Rows are points. Each copy is the shape, with its points in the same order, stretched, turned, moved and blurred by noise. Some copies are also mirrored. Which?

Shape (6 x 2)
[[-3.6 -0.8]
 [-0.2  4.9]
 [ 2.4 -5.3]
 [ 1.8  0.2]
 [-4.6  1.2]
 [-1.4  0.9]]
Copy 1 (6 x 2)
[[-4.1  0.8]
 [ 1.1  6.7]
 [ 2.1 -3.9]
 [ 2.1  1.3]
 [-4.5  3.1]
 [-1.0  2.6]]
Copy 1 is: only turned
Copy 2 (6 x 2)
[[ 2.1  2.8]
 [-5.9  2.1]
 [ 1.0 -7.3]
 [-3.6 -3.2]
 [ 1.9  5.2]
 [-0.6  0.8]]
Copy 2 is: mirrored
Copy 3 (6 x 2)
[[ 2.1  0.9]
 [ 2.8 -3.6]
 [-6.5  1.6]
 [-2.3 -1.4]
 [ 4.6  0.2]
 [ 1.4 -0.6]]
Copy 3 is: only turned

Shape (7 x 3)
[[ 0.4  1.2  0.4]
 [-3.1  2.4 -4.3]
 [-0.2 -4.0  2.7]
 [-3.3 -2.4 -0.3]
 [ 0.4  0.9 -4.6]
 [ 3.2 -3.2  1.1]
 [-2.8  3.7 -6.4]]
Copy 1 (7 x 3)
[[ 1.3  1.3  1.0]
 [-2.4  5.7 -0.2]
 [-2.0 -2.6 -3.6]
 [-4.2  1.6 -4.0]
 [-3.0  2.9  1.9]
 [-0.9 -3.6  0.0]
 [-3.5  7.3  1.3]]
Copy 1 is: mirrored
Copy 2 (7 x 3)
[[ 1.3  0.8 -2.1]
 [ 2.5  6.0  1.3]
 [-1.2 -4.0  0.1]
 [-0.4  0.7  1.7]
 [ 4.1  2.4  1.9]
 [ 1.7 -5.2 -0.2]
 [ 4.0  7.3  2.1]]
Copy 2 is: mirrored
Copy 3 (7 x 3)
[[-0.7 -1.2 -2.2]
 [ 1.2 -5.2  4.6]
 [ 0.4  6.1 -0.5]
 [ 2.6  3.2  3.7]
 [-2.8 -3.8  2.5]
 [-3.8  4.1 -2.7]
 [-0.5 -7.0  5.5]]
Copy 3 is: mirrored

Shape (8 x 3)
[[-3.1  4.6 -1.1]
 [ 2.2 -0.8 -2.2]
 [-0.9 -0.8 -3.0]
 [-0.9  0.2  0.9]
 [ 5.8 -2.7 -2.0]
 [ 5.0 -1.0  2.4]
 [-2.9  5.7  0.0]
 [ 2.6 -2.6 -0.9]]
Copy 1 (8 x 3)
[[-2.8 -4.0  2.3]
 [-0.5  1.3 -1.3]
 [-0.7  2.1  0.7]
 [ 0.7 -1.4  1.3]
 [ 1.1  1.8 -4.0]
 [ 2.2 -2.0 -2.3]
 [-3.1 -5.7  2.4]
 [ 1.0  2.3 -1.5]]
Copy 1 is: mirrored
Copy 2 (8 x 3)
[[-7.4  0.5  4.0]
 [-0.5  5.0 -2.5]
 [-1.1  4.5  1.7]
 [ 0.2  0.0  0.3]
 [ 2.6  6.2 -7.4]
 [ 2.8  0.2 -7.9]
 [-8.4 -1.0  3.7]
 [ 3.0  3.8 -3.5]]
Copy 2 is: mirrored

Shape (7 x 4)
[[ 0.5  3.1 -5.8 -1.0]
 [-0.5  2.7  0.0 -0.1]
 [ 4.4 -0.7  0.0 -0.5]
 [-3.9 -4.5  1.4  1.5]
 [ 3.4 -1.4 -2.5 -0.8]
 [ 1.4 -3.7  0.6  0.7]
 [-1.9  6.2 -1.2  5.2]]
Copy 1 (7 x 4)
[[-2.0  4.9 -1.1 -2.8]
 [-0.7  1.0 -3.1  0.5]
 [ 5.4  0.0  1.5  2.3]
 [-2.8 -4.7  2.7  4.9]
 [ 3.4  0.8  2.6  1.0]
 [ 2.7 -2.5  3.3  4.2]
 [-4.0  7.7 -7.2  3.2]]
Copy 1 is: mirrored
Copy 2 (7 x 4)
[[ 4.1 -0.4  5.4  2.9]
 [ 0.8  1.0  2.3 -1.2]
 [-0.4  1.3 -2.0  6.5]
 [-6.7 -1.8  2.6 -1.1]
 [-0.2  0.0  0.1  7.4]
 [-4.2 -0.5 -1.0  4.6]
 [ 5.3 -1.9  1.9 -9.3]]
Copy 2 is: only turned
Copy 3 (7 x 4)
[[-3.6 -1.3 -3.5 -4.4]
 [-0.8  0.0 -1.8 -0.7]
 [-1.9 -3.7  0.3  2.1]
 [-3.0  3.6  4.0 -1.2]
 [-2.8 -3.5  0.3 -0.4]
 [-2.0 -0.7  2.4  1.3]
 [-4.5  3.3 -4.9 -0.4]]
Copy 3 is: only turned

Shape (9 x 6)
[[-1.0 -1.6  0.2  4.3 -0.1 -6.5]
 [ 5.1  2.5 -0.3 -1.3 -3.2  0.1]
 [-2.4  0.8 -1.8  0.3 -3.1 -3.6]
 [-1.7 -1.1 -4.6  1.7 -0.4 -1.9]
 [-5.7 -1.8  1.4  2.1  3.5 -1.5]
 [ 0.4 -1.3 -1.6  1.9 -0.1  0.6]
 [ 6.1  0.9 -0.7 -4.9  2.0  1.4]
 [ 0.5 -2.9 -0.9 -0.7 -3.0 -4.7]
 [ 6.2 -1.5  2.3 -3.9 -0.3  4.3]]
Copy 1 (9 x 6)
[[-2.5  3.1  3.8  2.5 -8.5 -3.0]
 [-3.0  5.0  0.1 -1.5  1.9  0.6]
 [ 3.5  2.4 -0.9 -0.9 -5.2 -1.4]
 [ 5.0 -0.3  0.2  2.8 -3.1  0.1]
 [ 1.5 -3.7 -1.8  2.0 -5.1 -4.6]
 [ 1.4  0.3  1.5  1.0 -0.5 -1.1]
 [-4.4  0.8 -3.7  1.6  4.4  3.1]
 [-1.1  1.9  2.7  0.0 -5.2  0.9]
 [-4.7 -0.8  0.2 -1.0  5.5  1.3]]
Copy 1 is: mirrored
Copy 2 (9 x 6)
[[ 3.7 -5.2  0.5 -2.7 -1.9  5.7]
 [ 1.0 -1.4 -0.3 -2.1  5.6  1.0]
 [ 2.8 -1.2  4.8 -2.3 -0.3  1.2]
 [ 2.2 -3.3  3.6 -2.1  0.0 -2.9]
 [ 2.1  0.2  0.7  2.3 -7.5  2.4]
 [ 0.3 -1.6  0.2 -1.5 -0.6 -1.5]
 [-1.1 -2.5 -0.7  4.0  6.2  0.2]
 [-0.3 -2.1  4.8 -2.5  0.4  3.1]
 [-4.1  2.6 -1.8  2.3  3.0  0.2]]
Copy 2 is: only turned
Copy 3 (9 x 6)
[[  2.0   2.2  -1.4  -3.4   5.3  -9.7]
 [  0.0   2.8  -1.6   4.4  -7.6  -3.3]
 [  1.3   4.2  -0.6   2.9   3.8  -2.6]
 [ -3.3   1.7   1.5   1.0   4.3  -3.5]
 [ -0.4  -3.3   2.0  -5.9   8.3  -1.2]
 [ -2.6  -1.2   2.6  -0.2   0.5  -3.4]
 [ -3.1  -3.2  -4.9   3.0 -10.6   1.5]
 [  0.6   0.4  -2.7   3.7   1.9  -5.2]
 [ -2.0  -6.2  -0.5   3.6 -10.4   0.6]]
Copy 3 is: mirrored

Shape (11 x 6)
[[ 2.5  0.9 -3.9 -1.4  0.7  2.3]
 [-6.2  0.4  0.8 -0.1  0.4 -0.5]
 [ 3.1 -4.2  0.5  0.4 -3.0  8.2]
 [ 2.8  2.9  1.7 -4.2 -0.8  1.6]
 [-2.9  3.3 -2.5 -1.1  0.2  0.0]
 [-1.7  5.9  0.8 -0.3  5.4  1.4]
 [ 0.4  4.9  2.2  0.2  2.7 -3.8]
 [ 5.8  1.5  3.5 -2.5 -2.1  1.6]
 [ 0.0 -5.2 -4.3  3.1 -5.0  4.7]
 [ 0.4 -1.5 -1.8  0.9 -6.9  5.5]
 [-4.6  4.3  0.7  3.5 -0.1  2.1]]
Copy 1 (11 x 6)
[[ 2.7 -1.6 -0.1  0.1 -2.1 -0.4]
 [-5.8  3.3 -0.8 -0.8 -2.1 -0.7]
 [-0.7  0.0  8.1  3.0 -4.2 -0.4]
 [-2.4 -4.4 -0.2  1.0  0.8 -2.4]
 [-1.4  0.2 -2.4 -3.2 -1.8 -0.8]
 [ 0.0  1.9 -4.4 -3.1 -1.1 -6.7]
 [-0.6  0.7 -4.0 -2.5  4.3 -2.8]
 [-0.8 -3.9  2.7  2.0  4.1 -2.0]
 [-0.7  1.0  7.7  0.0 -4.5  4.8]
 [-2.3 -2.3  7.5 -0.9 -2.9  3.0]
 [-3.4  2.5  0.4 -5.3 -2.0 -2.6]]
Copy 1 is: mirrored
Copy 2 (11 x 6)
[[-0.9  1.2 -0.2 -0.6  3.0 -1.7]
 [ 0.5 -1.9  1.4  1.6 -2.1 -1.9]
 [-1.8  0.6 -7.8 -4.4 -0.4 -1.0]
 [-6.1  0.5  0.4 -4.1 -1.2 -2.1]
 [-0.7 -0.4  2.2  1.5  0.5 -2.1]
 [-0.7 -4.3  5.4  0.6  3.7 -1.8]
 [-3.4 -1.7  6.5 -0.8  0.5  0.8]
 [-7.4  1.5 -1.1 -5.6 -1.7 -0.3]
 [ 2.1  2.8 -8.2  0.1  0.4  0.1]
 [-3.2  2.6 -8.0 -1.1 -2.5 -1.5]
 [-0.6 -4.1  0.8  3.3  0.3 -0.4]]
Copy 2 is: only turned
Copy 3 (11 x 6)
[[-0.6 -2.8  1.6 -2.1  0.2  1.8]
 [-4.0  4.0 -0.6  0.9 -1.8 -2.7]
 [ 2.4 -5.3  2.1  5.1 -1.6  7.4]
 [ 2.7  0.8  2.4 -2.8  1.0  2.3]
 [-1.9  1.5 -0.5 -3.0 -1.9 -1.0]
 [-6.1  6.3  1.1 -4.3  2.7  0.0]
 [-2.2  6.2 -1.0 -3.6  4.5 -1.5]
 [ 5.2 -0.3  1.4 -1.0  2.8  4.5]
 [ 1.4 -7.3 -1.8  5.5 -4.4  4.1]
 [ 5.0 -6.4 -2.3  3.9 -5.8  5.5]
 [-3.2  4.0 -3.9  0.3 -2.0  1.8]]
Copy 3 is: only turned

Shape (13 x 8)
[[  2.1   1.9   1.2  -3.0  -3.5   0.9  -0.4  -1.7]
 [  1.2  -0.7  -3.1  -1.9  -3.4  -1.7  -1.2   2.1]
 [-11.5   0.7   3.9   4.0  -7.1   0.1   0.5   5.5]
 [  0.5   0.9   3.0  -4.0   1.6  -0.5  -1.0  -0.8]
 [ -2.6   1.8  -0.3   3.5  -1.1  -1.5   0.7   1.7]
 [  1.8   0.6  -0.9  -5.0   2.3   0.3   1.0  -0.9]
 [  2.5  -7.5   0.6  -4.1  -0.5   1.4   1.1  -0.4]
 [ -2.2   1.1  -0.3  -0.1  -0.1   2.2   1.0  -0.2]
 [  3.0   1.4   3.3   0.0  -8.5   2.2   0.7  -0.9]
 [  1.8   1.1   2.5   4.0  -2.8  -1.2  -3.2  -2.4]
 [  3.0  -0.3   3.1  -3.5   1.8   1.0   0.8   8.4]
 [  0.9   1.2   1.9   1.6   2.3  -1.2   0.8  -0.7]
 [ -0.2  -4.5  -0.9   1.9   0.8   3.0  -3.9  -0.2]]
Copy 1 (13 x 8)
[[ 3.9 -0.9 -1.8 -3.8 -4.6 -1.8  1.3  0.9]
 [ 5.4 -0.3  2.1 -0.6 -0.5 -0.5  2.5  3.9]
 [ 1.4 -5.4 -6.1 -1.1  9.3 -1.9 -5.3 -4.8]
 [ 2.1 -1.9  2.7 -2.7 -4.0  0.0  0.5 -2.7]
 [-1.9  0.4 -2.5 -0.1  3.6  0.3  0.9 -0.4]
 [ 3.9 -0.7  2.9 -0.9 -6.2  3.1  1.5  0.9]
 [ 8.1  2.0  3.8  4.5 -5.2 -1.7 -1.5 -0.9]
 [ 1.0 -1.6 -1.7  0.2 -1.7  1.3 -1.2  0.4]
 [ 3.5  1.9 -6.5 -4.7 -2.7 -5.3 -0.7  0.0]
 [-3.4  1.3 -3.1 -1.6  1.1 -6.4  2.6 -0.6]
 [ 1.6  3.7  7.7 -5.5 -1.5  3.4 -4.4 -2.1]
 [-3.0  2.2 -0.5 -0.4 -0.9  0.2  1.2 -2.3]
 [-0.1 -0.6  3.3  4.3 -0.8 -3.7 -1.6  1.9]]
Copy 1 is: mirrored
Copy 2 (13 x 8)
[[  1.0  -2.1  -1.7  -1.9  -1.7   3.1  -1.2  -2.0]
 [  0.5   3.8  -0.6  -0.2  -1.0   2.2  -2.8  -1.2]
 [  7.7  -0.2  -6.2  -3.1  -8.4 -10.4  -3.1   0.5]
 [  1.7  -2.0   2.5  -1.4  -3.5   0.8  -0.3  -1.7]
 [  1.1   3.6  -2.5  -2.1  -1.5  -2.7   1.0   1.8]
 [ -2.2   0.1   2.5   1.3  -1.9   1.8   0.2  -0.5]
 [ -1.3  -1.1   4.3   0.3   2.2  -0.2  -6.2  -3.2]
 [  0.4   0.4  -0.4   0.8  -1.7  -3.1   0.8   1.2]
 [  3.7  -3.9  -5.4  -4.2   0.7   2.3  -3.7  -1.5]
 [  6.0   1.1  -1.3  -5.1   1.4   1.8   1.0  -1.9]
 [  0.3  -2.7   3.9   0.4  -3.1   1.6  -5.3   4.0]
 [ -0.6   0.8   0.3  -2.6  -0.1  -0.4   1.6   1.4]
 [  6.0   1.8   4.8   0.5   1.3  -1.7  -0.2   0.1]]
Copy 2 is: only turned
Copy 3 (13 x 8)
[[ 0.1 -1.3  0.3  1.9  3.0 -5.5 -3.2  0.5]
 [ 0.5 -1.6 -1.6 -1.1 -1.6 -4.4  1.0  2.4]
 [ 4.5  5.9 11.4 -2.0 -0.4  3.2  4.5  9.7]
 [ 1.5 -1.9 -2.2 -2.4  3.4 -2.2 -3.3 -1.0]
 [ 2.8 -1.2  3.4  1.0 -1.8  1.4 -0.8  2.2]
 [ 2.5 -2.9 -3.4 -1.4 -0.3 -4.2 -1.5 -4.1]
 [-5.3  1.6 -1.0 -6.7 -2.5 -8.5 -0.9 -2.2]
 [ 1.8  0.9  2.1  0.9 -0.8 -0.8  0.7 -1.8]
 [-4.0 -0.3  6.2  3.5  3.8 -8.3 -4.1  3.7]
 [-3.4  0.3  1.1  3.0  3.6  0.1 -6.4  3.7]
 [-1.0 -9.8  0.8 -6.3  3.4 -5.2  4.5  0.2]
 [ 1.0 -3.1  0.9  0.0  0.5  0.0 -4.7 -1.2]
 [-5.8  4.0 -2.0 -2.2  0.0 -0.5  2.2 -0.4]]
Copy 3 is: mirrored
Copy 4 (13 x 8)
[[  0.4  -2.4   0.7   0.4   3.9  -2.2  -3.5  -2.9]
 [ -0.2   1.2  -1.6   0.0  -1.0   0.6  -0.5  -4.9]
 [ -1.2 -10.1 -13.0   4.1  -8.3  10.4  -0.3  -2.7]
 [ -3.3  -1.4   1.2  -0.8   3.5   0.4  -1.2   0.0]
 [  1.1  -4.0  -6.6   2.0  -0.8   0.7   3.0   0.2]
 [ -1.3   1.0   4.9   0.8   2.9  -0.8  -0.8  -0.6]
 [  0.7   2.3   7.3  -4.7  -1.4   3.7  -5.1  -1.5]
 [  0.6  -3.3  -0.3   2.3  -0.8  -0.2  -0.6   0.5]
 [  3.7  -6.2  -0.4  -1.2   3.4  -1.6  -5.9  -5.2]
 [  1.9  -3.6  -6.4  -1.9   4.0  -5.4  -0.4   1.7]
 [ -3.3  -4.6   6.7  -3.9  -1.6   5.7   1.6  -6.0]
 [  0.5  -2.7  -1.6  -0.7   3.3  -1.4   2.4   2.8]
 [  0.3  -0.1   0.7  -2.9  -3.5  -2.7  -1.7   2.1]]
Copy 4 is: only turned

Shape (12 x 8)
[[ 0.2 -3.4 -0.3  0.4 -1.4 -0.7  0.0  2.1]
 [-2.2 -6.1  6.3 -2.8  1.9 -4.3  0.2 -3.0]
 [-5.8  4.2  0.8  0.9  0.0  4.5 -3.8  1.6]
 [-2.8 -3.0 -3.6 -0.7 -1.6 -2.4  3.4 -1.4]
 [-5.4 -4.0 -1.3  0.1 -2.8  2.4  0.4 -1.4]
 [ 0.1 -3.2  3.5 -4.6  0.8 -0.3  2.1  5.5]
 [-1.0 -5.7 -0.1 -1.0  0.7  1.6  3.2 -3.0]
 [ 2.3  5.6 -0.4  0.7 -0.4  0.1  2.5  2.5]
 [-2.7 -1.4  0.9  3.9 -3.1  5.8  0.6  2.6]
 [-1.7  1.5 -7.2 -1.5 -3.6  1.6  1.7  2.0]
 [ 2.5  0.7  1.8 -1.1  3.4 -1.2 -1.6  1.4]
 [-6.8 -5.0 -1.8 -1.5  3.1 -1.0  3.0  3.7]]
Copy 1 (12 x 8)
[[ 0.8 -1.1  0.9 -5.3 -1.8 -1.9  1.0 -0.1]
 [ 5.9 -3.9 -2.5 -5.2 -0.9 -5.2  4.3 -0.2]
 [-0.3  3.6 -5.1  1.4 -0.1 -1.8 -4.1  0.5]
 [ 0.8 -5.1  1.7 -3.8  1.7 -1.4 -1.4 -4.9]
 [ 2.8 -1.4  0.7 -5.2 -2.3 -3.5 -3.1 -3.1]
 [ 5.5 -2.5  1.1 -3.2 -3.2  1.2  2.9 -0.8]
 [ 2.7 -1.5  2.2 -4.6 -1.1 -3.8  3.0 -4.5]
 [-3.9 -0.8 -1.5  4.6  1.9  2.4 -0.3 -1.4]
 [-1.7  1.5 -0.4 -5.1 -6.7 -1.1 -3.0 -1.4]
 [-0.2 -1.7  2.3  0.2  1.6  1.1 -5.1 -3.0]
 [ 1.3  1.9 -1.5  0.7  0.9 -1.0  3.4  1.6]
 [ 5.1 -0.3 -1.2 -7.8  2.0  1.6  0.9 -5.5]]
Copy 1 is: only turned
Copy 2 (12 x 8)
[[-1.8 -0.1 -3.1 -0.4  2.1  0.0  1.3 -0.2]
 [-1.0 -0.1 -3.0  1.9  0.0  5.5 -4.7 -4.4]
 [-4.3  3.9  7.2 -3.4 -1.0 -1.4  5.8 -7.3]
 [ 2.2 -1.1 -2.4 -0.3 -3.9 -0.2  1.6  4.0]
 [ 1.4  1.3  2.1  0.6 -1.6  0.8  6.5 -1.3]
 [-1.9  3.0 -3.4 -5.4  3.9  6.2 -0.3 -1.0]
 [ 1.2 -2.5 -0.5  0.2  2.1  2.8  1.2  1.8]
 [-1.8  2.4  2.0 -5.9  1.3 -2.2 -2.8  4.1]
 [-0.5  3.2  3.5 -2.0  4.0 -1.3  7.0 -2.4]
 [ 0.0  1.4  0.4 -3.3 -3.0 -1.4  6.5  6.7]
 [-5.6 -1.1 -0.9 -2.9  2.3  0.3 -3.7 -1.5]
 [ 2.3 -0.1 -3.6 -5.8 -2.8 -0.1  4.1 -3.4]]
Copy 2 is: mirrored
Copy 3 (12 x 8)
[[ 0.0 -0.8  0.6  3.5 -1.5 -0.1 -4.0 -0.4]
 [-6.5 -0.6  4.3  8.3 -1.6  4.4 -1.1  1.7]
 [-2.1  5.9 -2.0 -3.1 -1.5 -8.6  4.0 -3.9]
 [-2.5 -0.5 -1.3  3.3  3.0  5.0 -7.9 -2.0]
 [-3.6 -0.7 -1.1  1.2  1.0 -0.8 -4.5 -4.7]
 [-0.4  2.8  6.0  8.4 -7.0  1.2 -0.5 -2.1]
 [-2.7 -3.0 -1.5  6.4 -1.3  3.9 -3.7 -2.9]
 [ 4.4  6.5 -0.3  1.2 -0.4 -0.4  2.7 -2.4]
 [ 1.5  0.4 -0.2  2.3 -1.7 -6.8 -0.3 -6.4]
 [ 1.0  2.5 -3.2 -3.0  1.5  1.1 -5.2 -4.0]
 [-0.3  1.8 -0.2  3.6 -4.0 -0.5  2.3  2.4]
 [-3.5  0.9  1.5  8.7 -4.1  0.8 -8.6 -2.3]]
Copy 3 is: mirrored
